Each point is reached from the start by the listed moves, each made once or not at all, plus a little noise. Say if it took an odd or an even number of moves. Then give how often each move was made.
In the rows, 128 means zero.

Moves:
(1): [141 100  90 160]
(2): [193 148 109 148]
Start: [120 122 125 104]
Points:
[198 113  68 157] => even (1, 1)
[185 141 105 124] => odd (0, 1)

Moves:
(1): [171 152 126 147 142 169  90]
(2): [ 63 176 145 137 151 110 120]
(3): [128 113 186 143 137 123 159]
(4): [129  72 129 168 117 116 114]
Start: [135 125 140 125 122  81 112]
Points:
[ 67 116 157 172 133  52  93] => even (0, 1, 0, 1)
[112 183 214 168 167 101  96] => odd (1, 1, 1, 0)

Moves:
(1): [157 121 116 122 133 148 146 106 130  97 129]
(2): [123 188 117 137 124 120 111 117 147 104 118]
(3): [157 117 146 145 149 112 145 154 132 138 155]
(4): [147 148 120 160 137  93  94 118 115  98 144]
(5): [130 125 101 112 136 108 124 144 141 122 118]
(6): [109 143 139 129 149 165 113 122 117 125 142]
(7): [ 89 133 120 184 139 132 176 127 178 118 141]
(8): [139 138  89 122  76 115 124 139 123 127 157]
(9): [135 116 148 120 100 119 106 124 166 118 127]
Start: [116 125 105 117 112 156 143 154 123 125 126]
Points:
[146 160 106 121 111 103 117 185 198  91 130] => even (0, 1, 1, 0, 1, 0, 0, 0, 1)
[173 202   7 131  75  99 102 137 138  33 154] => odd (1, 1, 0, 1, 1, 0, 0, 1, 0)
[156 209  35 124  72 128  66 128 170  16 167] => odd (1, 1, 0, 1, 1, 1, 0, 1, 1)

Moves:
(1): [134 126 101 124 114 124 124 134 144 117 116 128 130 141]
(2): [139 121 128 126 120 140 156 132 122 142 117 102 141 137]
(3): [119 142 131 129 162 116 116  97 101  84 144 102 125 139]
(4): [154 123 109 163 150 140 150 136 122 102 139 137 123 116]
(5): [144 127 133 111 147 124 128 125 147 148 134 137 119 126]
(6): [147 111 120 131 131 142 111 130 131 133 115 116 147 120]
(7): [132 154 141 115 131 135 136 156 160  94 112 120 116 108]
(8): [133 118 163 120 139 111 126 158 103 124 124 128 142 151]
(9): [110 119 136 156 127 131 148 100 117 102  91 127 110 124]
(10): [145 112 153 138 101 148 139 113 127 130 139 145 131 123]
(11): [133 132 129 160 129 125 118 122 139 129 132 114 123 142]
(12): [105 147 133 117 132 152 114 135 157 133 152 147 154 172]
(13): [117 115 114 115 141 116 140 125 140 116 148 125 165 111]
(14): [102 105 119 132 128 138 134 151 132  99 139 112 106 132]
Start: [142 107 144 134 167 118 121 178 127 136 150 157 121 141]
Points:
[ 84  93 144 160 206 157 104 155 125  46 149 119 123 189] => odd (0, 0, 1, 0, 0, 1, 0, 0, 1, 0, 0, 1, 0, 1)
[145  74 197  89 190 159 128 249 196  88 189 161 182 163] => even (0, 0, 0, 0, 1, 1, 1, 1, 0, 1, 0, 1, 1, 1)
[217  97 201 147 229 132 132 199 124  57 158 143 124 129] => odd (0, 0, 1, 1, 1, 1, 1, 1, 0, 1, 0, 0, 0, 0)
[171  80 141 118 191  90 144 209 156 140 151 122 173 180] => even (1, 1, 0, 0, 1, 0, 0, 1, 0, 0, 1, 0, 1, 0)

Moves:
(1): [156 153 117 115 129 129 129 138 109 121 140 133 127 121 117 145 126 127
 111 124 129 141 148 127]
(2): [120 132 124 132 130 136 129 143 126 112 128 121 126 128 119 125 135 128
 124 122 117 127 120 144]
(3): [119 104 117 123 138 122 112 139 122 123 111  98 132  95 138 125 115 128
 127 130 126 112 133 114]
(4): [129 136 145 118 134 133 132 109 122  91 118 142 133 138 105 130 136 131
 136 123 133 128 146 120]
(5): [124 128 132 143 130 131 125 135 126 128 121 127 128 117 135 122 141 120
 138 127 146 137 131 122]
(6): [138 163 147 144  97 140 148 156 129 120 131 115 124 128 104 128 143 129
 140 116 123 108 138 107]
(7): [126 138 141 149 137 135 141 118 115 127 138 150 127 150 127 132 108 135
 116 144 139 132 144 131]
(8): [125  98 112 126 124 126 124 108 127 125 114 127 130 137 128 135 129 119
 110 131 124 118 128 140]
(9): [140 127 138 135 155 128 123 159 118 118 126 139 127 131 106 142 137 149
 148 109 123 136 133 121]
(10): [129 145 131 126 139 118 146 132 129 121 104 124 117 148 125 148 133 114
 138 124 156 100 141 114]
(11): [122 126 136 134 137 127 133 135 113 130 123 141 103 136 119 130 131 143
 128 137 132 134 143 123]
(12): [143 131 113 123 134 125 151 127 118 123 124 114 133 131 126 134 122 130
 144 125 117 139 119 141]
(13): [110 125 131 116 126 127 128 141 104 112 121 132 133 131 151 135 131 137
 119 122 146 130 111 119]
(14): [131 111 122 116 128 145 143 118 135 122 106  99 122 122 153 132 108 125
 107 118 124 131 123 165]
(15): [124 130 144 130 124 131 123 139 115 148 126 129 127 131 124 115 135 119
 131 135 128 133 140 127]
(16): [111 121 130 131 119 133 134 115 150 133 159 122 132 124 136 134 142 141
 119 127 122 135 133 135]
(17): [138 130 143 117 134 126 118 136 132 123 121 127 133 121 119 144 141 130
 127 145 132 122 112 134]
(18): [131 142 118 121 131 125 168 130 123 155 122 101 122 107 126 134 140 130
 110 115 135 147 115 120]
(19): [134 128 122 129 137 118 125 124 133 123 122 108 122 129 149 136 116 112
 106 125 114 147 124 135]
(20): [120 122 131 146 125 137 106 121 131 135 123 121 124 134 109 141 120 127
 146 130 141 141 130 148]
(21): [131 133 133 131 126 133 123 117  99 136 129 146 128 107 146 141 118 122
 119 115 128 132 135 143]
(22): [131 149 132 126 149 170 116 126 123 118 132 148 133 116  97 133 141 147
 156 134 112 130 135 106]
(23): [141 119 152 122 146 133 125 138 120 125 131 128 119 118 128 126 129 120
 139 124 132 130 121 120]
(24): [141 151 118 122 135 135  98 109 111 130 125 124 113 140 142 114 154 146
 121 107 126 109 119 120]
Start: [117 111 142 107 121 128 150 138 111 146 140 110 125 100 160 120 117 102
 149 115 126 120 127 127]
Points:
[137 141 163 129 159 207 134 161 102  91 116  70  76  92 123 157 202 153
 137  76  89 122 129 143] => even (0, 1, 0, 0, 1, 1, 0, 1, 1, 0, 1, 0, 0, 1, 0, 1, 1, 0, 1, 0, 0, 1, 0, 1)
[ 94  93 221 108 160 137 143 114  75 103 109 114 115 152 154 187 128  78
 129 137 183 128 150 146] => odd (0, 0, 0, 1, 0, 0, 1, 1, 0, 1, 0, 0, 1, 0, 1, 1, 1, 0, 1, 1, 0, 0, 1, 0)
[ 97 144 192  64 184 171 174 157  55  83 113  95 123  28 146 186 167 118
 155  91 155 104 121  91] => odd (0, 1, 1, 1, 0, 0, 0, 0, 0, 1, 0, 0, 1, 0, 0, 1, 1, 1, 0, 0, 1, 1, 1, 0)
[175 125 192 109 174 214  82 169  29 132 112  68  72  47 127 198 157 139
 136  66  97 129 172 147] => even (1, 0, 1, 0, 0, 1, 0, 1, 1, 0, 1, 0, 0, 1, 1, 1, 1, 0, 1, 1, 1, 1, 1, 1)
[162 226 156 126 140 216 170 140   7 102  98 107  94 110 161 189 127 120
 175  68 179 113 164 135] => even (1, 0, 0, 0, 1, 1, 1, 0, 0, 1, 0, 1, 1, 1, 0, 0, 0, 0, 0, 1, 1, 1, 0, 1)
[147 188 190 127 139 199 143 159  39  71  87 152  95  98  46 203 169 101
 186 108 166 104 195 124] => even (1, 1, 0, 1, 1, 1, 0, 1, 0, 1, 1, 0, 0, 0, 0, 0, 1, 0, 0, 1, 1, 1, 0, 0)
[125 122 139 125 167 183 192 141  74 176  86  44  81  72 147 147 120 105
 157 109 119 208 137 167] => odd (0, 0, 0, 0, 1, 0, 0, 0, 0, 0, 1, 1, 0, 1, 1, 0, 0, 1, 1, 1, 0, 1, 0, 0)
[154 140 183  77 173 152 207 148  15 145 110  96  79  64 214 191  82 100
  51 104 159 186 122 164] => even (1, 0, 0, 0, 0, 0, 1, 0, 0, 0, 1, 0, 1, 1, 0, 0, 1, 1, 1, 0, 1, 0, 1, 0)
[126 118 137  87 160 172 145  89  90  82 141 114 141  79 129 175 140 109
 137 111  67 147 129 172] => odd (0, 1, 0, 1, 0, 0, 0, 1, 0, 0, 0, 1, 0, 0, 0, 1, 1, 0, 1, 0, 1, 1, 0, 0)
